Each row is a point. Each copy is the shape, with its points in the same order, stretched, turned, moved and blurred by noise. Say if it was mirrored as well.

Shape:
[[-24  18 -24]
 [ 23  13   7]
 [ 47  10 -46]
 [-38  50  64]
 [ -7 -28 -32]
 [  5 -18 -75]]
Copy 1:
[[-24 -33   0]
 [ 25  -5   9]
 [ 37 -30 -28]
 [-35  36  45]
 [ 12 -57  15]
 [  7 -76 -22]]
Copy 1 is: only turned
Copy 2, 6 rows:
[[-47  12   1]
 [ 22  16  -4]
 [ 29  14  39]
 [-28   5 -85]
 [-26 -25  39]
 [-21   5  75]]
Copy 2 is: mirrored

Shape, 10 rows:
[[  20   -5   12  -28]
 [-106   25   -9  -35]
 [  20   21  -12   11]
 [  11   11    2  -81]
 [ -11  -36    4  -22]
 [  15  -79   -2   22]
 [  33   32  -14   15]
 [   0   52  -23   21]
 [  28   30   -1   25]
 [  -9   47   19   18]]
Copy 1:
[[  9  20 -17 -34]
 [-99 -70 -12 -23]
 [ -1  28   6  19]
 [-23  21 -57 -52]
 [ 15 -23 -19 -33]
 [ 73 -26   0  -9]
 [  0  46   8  26]
 [-34  28  14  40]
 [  1  42  22  19]
 [-37  23  34  -3]]
Copy 1 is: only turned
Copy 2 (10 x 4):
[[ 22  12   0 -20]
 [-17  54  56  67]
 [-32   8 -10 -25]
 [ 41  72  15 -22]
 [ 29  -7  -7  29]
 [ 33 -58 -51  32]
 [-40   8 -10 -43]
 [-62  24   6 -24]
 [-46  -7  -7 -39]
 [-50  -3  36 -28]]
Copy 2 is: mirrored
Copy 3, 10 rows:
[[ 17 -15 -23   4]
 [ 41  83  72   9]
 [ 22 -12 -11  53]
 [ 29  25 -55 -17]
 [ 45 -23   8 -10]
 [ 49 -88   8   1]
 [ 16 -15 -13  64]
 [ 20  13  16  70]
 [  8 -22   1  63]
 [-18  18  29  54]]
Copy 3 is: mirrored

Shape:
[[ 16 -28 -29  12 -37 -11]
 [-23 -15  60   9  23 -32]
 [ 14  -5  48 -37 -45  42]
 [-15  55  16  24 -37   2]
 [ 63  -4 -35 -46   8  36]
 [ 50 -14   7  13 -13  12]
 [ 45  16  50 -66  12 -37]
 [ -4  29  -6  16 -17  10]
 [-22  23 -42  26 -31  -1]]
Copy 1 (9 x 6):
[[ 19 -39 -39 -21 -18  -1]
 [ 23  55   7  -6 -10 -62]
 [ 64  32  36 -11 -22  60]
 [  4  14 -12  73 -15  13]
 [ 17 -55  28 -42  57  51]
 [ 59 -20 -16  -7  31   6]
 [ 51 -17  95  -8   5 -33]
 [ -3   0 -19  31   5  14]
 [-35 -19 -47  30 -14  12]]
Copy 1 is: mirrored
Copy 2:
[[ 26 -48   7  14  -4 -49]
 [-55  48  51 -18   8 -27]
 [ 56  53  36 -34 -44 -11]
 [ 27  54  25  63  11   0]
 [ 61   2 -55 -53  28 -27]
 [ 38 -12  31 -28  28 -22]
 [  7  96   8 -62  27 -85]
 [ 18  22   2  38  17  -5]
 [ 14 -12 -20  71   7  -8]]
Copy 2 is: only turned

Shape:
[[ 37  68 -12 -24 -17   5  26 -30]
 [ 11 -12 -12  31 -13 -15 -19 -55]
 [ 21 -21   2 -77  34  21 -28  34]
 [ 52 -18   6  30 -18   2  -3  -9]
 [ 63   1  -9   4  11 -12  27  15]
 [-45 -21  -3 -18  13 -28 -40  56]
 [-36   3 101  44 -13 -19  13 -41]
 [ 15  24  -8  42  45   5  29  43]
 [-91 -14  -4 -30 -18  59 -10  34]
 [ 44   3 -14  35 -14   1 -65  20]
 [-35  44   2  41   8  23   9 -28]]
Copy 1:
[[ 46  32  56 -12  -5  -8  -1  12]
 [  7 -32  32   2 -42  23 -33 -22]
 [-18 -12  23 -84  29 -23 -14  27]
 [-10 -39  28  17  -4  37  -9   9]
 [  9 -28  26  21  19 -12 -10  13]
 [-64   9  -9 -33 -17 -34 -37  -7]
 [-61  -1  58  26 -57  24  55 -47]
 [-13  -2  25  30  43 -14 -25 -46]
 [-30  46 -54 -64 -13  16  10 -51]
 [-30  -5  49 -13   9  42 -70  32]
 [  4  29  33   0 -22  15 -17 -67]]
Copy 1 is: only turned
Copy 2:
[[  72   -4   50    7  -37   29   -1  -35]
 [  -1  -50    9  -33    3   -6  -34  -50]
 [  36   75  -58  -50   -5  -30   -9   32]
 [  17  -51    6  -22  -19  -25  -35   21]
 [  49  -19  -15   11  -42  -40  -13   21]
 [ -34   72  -29    0   53  -38   -7   22]
 [   4 -103   43  -23   57   14   68   -1]
 [  32  -17  -68   48  -14   -3    3   21]
 [ -77   65  -30  -22   -2   66   39   20]
 [  23  -14   -6   -6   25  -16  -90   36]
 [   2  -44  -12   15   13   57   13  -43]]
Copy 2 is: only turned
Copy 3 (11 x 8):
[[  34   61   43    4   42   24   -4  -18]
 [  -6   15  -37   -5  -20   32  -20  -31]
 [   5  -63   10    2   86  -19    6    9]
 [  32    0  -10   16  -13   20  -10  -11]
 [  28   21   -7   37   26    9   -7   28]
 [ -61  -36  -27   -7   -1  -52  -17    0]
 [   1    4    9   36  -58   -8   23 -113]
 [ -17   11   38   55   -3   10   -5   23]
 [ -49  -58   42  -54  -10  -20   53  -10]
 [   5  -25   -5   -1  -21    3  -68   -2]
 [ -25   16   42    4  -29   35    3  -43]]
Copy 3 is: only turned
Copy 4 (11 x 8):
[[  19   76   47   11    1    6  -30  -43]
 [ -19   15   -8   45  -30  -37  -20  -43]
 [   3  -11    2  -88  -36   24   27   22]
 [  -7   -5   29   48   -9  -16  -23   14]
 [  13    3   35    7   31   -8  -10    7]
 [ -60   23  -72  -50  -14    1   11   23]
 [ -92    8   -2   89   21   58   29  -54]
 [   6    6  -21    5   75   23  -50   -2]
 [   0   57 -103  -27  -41   64   25   12]
 [ -45   13   -7    9  -29  -26  -65   39]
 [ -17   48  -38   41   26   38  -46  -56]]
Copy 4 is: only turned

Shape (13 x 9):
[[ -27  -15   27   -9  -10    9    5  -16  -43]
 [  12   82   -1   15  -28   -4  -25   -9  -32]
 [ -29  -31  -60  -50   54   17    1  -32   13]
 [   5   30   20  -33   -1   27  -13  -35   27]
 [   2   -9   31  -31   -9   -7   -1  116   15]
 [  12   33   11  -13    1  -22    9    8   21]
 [ -42   32   23  -29    2   12   -9  -31   14]
 [ -34  -39    7   49   11    8   14  -34   18]
 [  -2  -39   28  -40  -24  -17  -47   37    0]
 [   5   39  -10  -27   -8  -31   19  -26  -18]
 [ -72  -13 -121  -16   26   -1   15  -30    5]
 [ -12  -33   16  -32   38   14  -51   39  -41]
 [  14  -34   -7  -52  -20   31  -16   33  -44]]
Copy 1 (13 x 9):
[[ 34  27  -6  -9  -1   8  39 -29   2]
 [-41  -7 -26 -29  23  48  24  -5  23]
 [ 25  57 -42 -10  36 -67  45  49   9]
 [ 17  -9 -22   6  10  10  -8   3  46]
 [  1  43 -21  49  16  54  -2  47 -57]
 [-23   8  -8   8  25  18 -23  12  -6]
 [ 17  29 -43  15   2  12  37 -26  38]
 [ 40  -3 -17 -18  -1 -37 -14 -52 -57]
 [ 18  25   5  21 -52  23  37  20 -12]
 [-26  14   9  14  13   2  22 -25  23]
 [-14  73 -76 -30  24 -95  97   9 -43]
 [ 45  61 -19 -28  -5  16  39  77   6]
 [ 35  24   2   7   2   9  88  45  -1]]
Copy 1 is: mirrored
Copy 2, 13 rows:
[[-17  27 -20 -21  -7  -4 -10   0  12]
 [-36  11 -10  51  27  -9  -3 -50 -18]
 [ 10 -47  20 -47 -53  42 -12  33  37]
 [ 16 -12   5  26   4  19  40  -7  42]
 [-37  56  90 -15   9   8  21  40  16]
 [ -5 -16  24  10  16  -1  25   5   1]
 [  2 -13  -4   4  18  -7  19 -12  49]
 [ 27  -9  -9 -41  -9  -5  11 -36 -14]
 [ 23  37  51   7   6  17  -2  46  29]
 [-22 -20 -12   5   0  -6  -2  19   0]
 [-16 -62  22 -62 -64 -18 -47  14  20]
 [ -4  31  17 -46  -1  56 -28  22  13]
 [-28  57  28  -6 -56  27  -8  42  17]]
Copy 2 is: only turned
